Every row gives one point. Any point is a mix of the corners, with weights that add up to 1. It lies inside the corners' shape when no weight is negative. Is each point inside? If not, which corners have a negative weight?

Corners:
(1): 5.0, 2.8
(2): -4.2, -2.2
(3): 2.3, 4.3
Points:
-0.9, 0.0 -> inside
0.3, 2.8 -> outside (1)
-2.3, 0.4 -> outside (1)
-1.7, -1.3 -> outside (3)
4.2, 2.9 -> inside

Corners:
(1): -2.5, 0.6, 0.5, 5.2, -0.4, 1.3
(2): 5.5, -2.5, 5.5, 2.0, 4.8, 1.2
(3): 5.5, 2.6, -0.3, 3.1, 3.7, -5.2
(4): 1.0, -3.9, 0.6, 0.6, -4.1, -6.5
(5): -12.7, 2.0, 1.2, 0.4, -4.6, -1.6
(6): 0.6, 2.6, 1.6, 0.3, -1.8, 2.3
(7): 4.7, -3.0, -0.9, -0.5, 1.7, 2.4
Points:
-2.2, 0.9, 0.1, 2.2, -1.6, -0.9 -> outside (2)
1.5, -0.6, 1.3, 1.4, -0.6, -2.3 -> inside
0.9, 0.3, 1.5, 1.8, 0.1, 1.2 -> inside
-0.7, -0.7, -0.2, 0.3, -1.5, -0.3 -> outside (2)
0.8, -0.1, 0.2, 1.6, 0.3, -1.9 -> inside
-1.9, 2.7, 1.8, 4.1, 0.9, -0.5 -> outside (4, 7)
-0.4, -0.8, 3.9, 1.5, -0.8, 0.2 -> outside (3, 7)
-5.1, -0.2, 3.3, 3.4, -3.6, -0.4 -> outside (3, 7)

Corners:
(1): -0.3, -1.9, -2.3, -0.3, 2.9, -0.5, -4.2, 1.5, -0.8, -1.6, 1.4
(2): 0.1, 2.3, -1.5, 0.0, -0.1, -1.0, -2.6, 3.7, -6.6, -3.1, 0.4
(3): 3.1, -3.9, -2.5, 1.7, 2.6, 1.7, 2.5, 5.0, -0.4, 0.3, -0.7
(4): 0.4, -3.0, 1.1, -5.6, -12.6, -2.8, -3.9, -3.4, 0.0, -5.0, 0.3
(5): -1.2, -3.8, 3.7, -2.9, 1.5, -1.4, -5.7, -5.1, -0.9, 0.1, -1.8
(6): -1.1, -1.2, -2.3, 2.6, 2.9, -1.3, -2.6, 4.9, 2.1, 0.1, -3.7
(7): 0.0, 0.2, -2.8, -0.1, -2.6, -0.8, -4.0, -6.4, 1.4, -3.1, -0.8
(8): 9.7, -5.4, -1.3, -3.9, 3.3, -0.2, -2.4, 1.3, -6.2, -4.4, -2.2
(9): -1.3, 0.5, 0.3, -5.0, -4.1, 0.1, 7.4, 0.4, 0.3, -3.6, -0.4
(10): 3.6, 12.1, -2.4, -0.5, -1.5, 0.6, -2.7, 2.4, 4.0, -4.0, -0.6
(11): -2.5, -2.5, -4.5, -2.2, -1.0, 2.7, 2.3, 3.0, -0.7, 1.0, -0.8
(12): 1.8, -1.7, -1.7, 1.4, 0.7, 5.8, -4.1, -1.3, 0.0, -4.1, -1.8
Points:
-1.3, -0.1, -2.0, 1.5, -0.4, 0.2, -4.1, 0.5, 3.3, -0.4, -1.7 -> outside (2, 8, 9)
1.6, 0.0, -1.5, -1.0, 3.5, 0.5, -2.8, 2.5, -1.7, -2.1, -1.1 -> outside (3, 4, 7)
1.6, -0.7, -2.2, -1.5, -1.2, 0.7, 0.8, 0.8, 0.8, -2.9, -1.0 -> outside (2, 5)
1.6, 1.0, -0.7, -1.3, -1.1, -1.5, -2.5, 0.3, -0.5, -2.8, -0.6 -> outside (11, 12)
2.6, -1.8, -1.4, -1.2, 1.2, -0.3, -2.3, 1.7, -2.4, -2.3, -1.5 -> inside
0.5, 0.2, -1.5, -1.9, -1.1, 0.0, -1.7, 0.1, -0.6, -2.5, -0.9 -> outside (3)
2.2, -1.4, -1.8, -0.3, 1.2, 0.4, -3.3, 0.6, -0.9, -1.9, -1.2 -> outside (9)
